Each row of a before or after table is a point. One or more steps were done to the points. Then noise was added and the rows were shuffled. The steps act on columns, c1 being the first. Write out the steps. A step turns or swaps two columns, mirrors them in a line or flattens them onto one, adds a multiple of one to another, or multiplies or shifts one. Angles are multiples of 10 degrees, from the lower column toward the higher: turns from -170 to 170, lines from 10 to 170 but not 90. Use the fewest steps. Two steps may share a column if one is a turn and the other turns, adds or multiplies; they go together, in the order done. Otherwise the lowest column goes first.

Before (10 x 3):
.37 -.47 .47
-.31 .17 .05
-.21 .33 -.40
-.16 .23 .07
.08 -.17 -.39
.41 -.33 .57
.09 .36 .36
-.56 .83 -.11
.52 .03 .10
-.08 .09 -.26
After (10 x 3):
.33 -.21 -.41
.82 -.56 -.10
-.33 .41 .56
.23 -.17 .07
.18 -.31 .05
.37 .10 .36
.10 -.08 -.25
-.47 .36 .46
.03 .52 .11
-.17 .08 -.38
Steps: swap c1 and c2

Before (14 x 4):
.47 .08 -.19 -.50
.03 -.08 -.43 -.11
-.48 -.22 .46 -.29
-.29 .17 .30 .26
-.27 .14 -.01 .14
-.58 -.50 .11 .60
-.52 .21 .19 -.35
-.30 -.48 -.39 .02
.01 -.11 -.44 -.43
-.04 .46 -.47 .19
-.59 .15 -.44 -.12
.06 .00 .64 -.09
.43 .48 -.22 .61
.03 -.33 -.42 .18
After (14 x 4):
-.60 .68 .12 .42
.10 -.11 .61 .05
-.47 -.26 .46 .26
-.31 .10 -.43 .46
-.01 -.36 -.41 .16
.38 .54 -.23 -.58
-.52 -.36 .18 -.16
.07 .25 -.41 .29
-.29 .22 .33 -.21
-.29 .10 -.01 -.16
-.02 .08 -.44 -.49
.05 -.08 -.44 .12
-.60 -.15 -.44 -.14
.47 -.51 -.21 .01
Steps: turn c2 and c4 by -100 degrees

Before (13 x 6):
-.16 .01 -.07 .31 .20 .16
.08 .07 .31 .09 .21 .33
-.19 -.05 .15 -.23 -.11 -.12
-.08 .12 -.22 -.16 .00 -.29
.27 -.17 .00 -.19 -.08 .06
.27 .05 -.03 -.28 .15 .20
.40 .04 .02 .02 .28 -.25
-.13 -.14 -.16 .06 .07 .35
.01 -.16 .31 .11 .10 -.34
.12 .07 -.12 -.02 .29 .32
-.22 -.35 .36 .12 .18 -.26
-.30 .06 .05 -.30 .15 .38
.37 -.29 .28 -.27 .08 -.05
After (13 x 6):
.08 .12 -.13 -.02 .29 .80
-.35 -.22 .36 .12 .17 -.65
.11 -.09 -.22 -.16 -.01 -.73
.05 .26 -.04 -.29 .15 .50
.04 .40 .02 .02 .29 -.62
.07 .08 .31 .09 .20 .83
-.14 -.13 -.17 .06 .06 .88
-.17 .27 .00 -.18 -.08 .14
-.16 .02 .30 .11 .10 -.85
-.05 -.19 .14 -.23 -.12 -.31
.02 -.16 -.06 .31 .21 .40
-.29 .36 .28 -.27 .08 -.13
.06 -.30 .05 -.30 .15 .95
Steps: swap c1 and c2; multiply c6 by 2.5

Before (11 x 8):
-.03 -.92 .45 .41 -.10 -.06 -.05 .07
-.03 -.02 -.04 -.14 -.21 .68 -.13 -.22
.12 .48 -.02 -.37 -.29 .28 -.13 .54
.26 -.79 -.26 -.07 .38 .16 .08 -.92
.03 .15 -.34 .23 .48 -.10 .29 .45
.29 .05 .12 .41 .19 .01 .56 .21
.20 .42 -.03 .54 .80 -.22 -.08 .06
.24 .09 -.26 -.28 -.10 -.14 .04 -.29
.14 .00 -.24 .13 -.22 .01 -.05 -.11
-.44 .09 -.01 .01 -.13 .28 -.11 -.31
.22 .55 .13 -.26 .52 -.18 .54 .40
After (11 x 8):
.12 -.35 -.37 -.18 -.27 .27 -.11 .64
.18 -.30 -.30 .54 .79 -.22 -.08 -.13
-.02 -.01 .03 -.20 -.21 .65 -.15 -.16
.12 -.18 .17 .10 -.20 .02 -.04 -.14
.22 -.27 -.49 -.12 .52 -.18 .52 .44
-.41 -.03 -.08 -.09 -.13 .26 -.09 -.31
.03 -.34 .11 .40 .46 -.08 .28 .32
.29 .06 -.12 .44 .17 .00 .54 .07
-.05 .96 .42 .40 -.11 -.03 -.05 -.07
.28 .31 .78 -.39 .37 .15 .06 -.84
.26 -.27 .09 -.35 -.10 -.13 .05 -.16
Steps: turn c2 and c3 by -130 degrees; turn c4 and c8 by -20 degrees

Before (10 x 9):
.04 -.20 -.31 .09 -.04 .06 .37 .16 -.22
-.07 -.19 -.09 .15 .05 -.30 .11 .06 .09
.03 -.33 .16 .09 .12 -.07 -.03 .20 -.37
.02 -.01 .08 .22 -.14 .20 -.24 .13 -.09
.10 -.19 .13 .18 .11 -.14 -.22 -.92 -.26
.06 .09 -.17 -.48 -.41 -.01 -.26 .25 -.41
.44 -.23 -.13 .04 .13 -.09 -.24 .27 .70
.54 -.13 .16 .09 -.35 -.27 .39 .25 -.39
.05 .13 .02 -.04 .15 .00 -.09 .28 -.24
.00 -.10 -.28 .13 .10 -.18 -.18 .31 -.38
After (10 x 9):
.08 .12 .14 -.09 -.05 -.02 -.12 .20 .03
.12 -.08 .16 .22 .05 -.13 -.29 -.94 -.19
-.07 -.17 -.01 .19 -.11 -.30 .16 .07 .01
.01 .05 -.05 .21 .11 .17 -.27 .13 -.01
.02 -.26 .16 .19 .06 -.04 -.08 .13 .02
.42 -.21 .07 .15 -.19 -.12 -.56 .40 .05
.07 -.07 -.47 -.48 .08 -.03 -.33 .19 .07
.53 -.09 -.21 .13 .29 -.28 .04 .15 .00
.03 -.19 -.19 .15 -.28 .07 .35 .12 .01
.01 -.04 -.07 .14 -.26 -.18 -.20 .24 .01
Steps: add -0.7 times c1 to c7; turn c2 and c4 by -20 degrees; mirror c3 and c5 in the line at 30 degrees; flatten c8 and c9 onto the line at 10 degrees
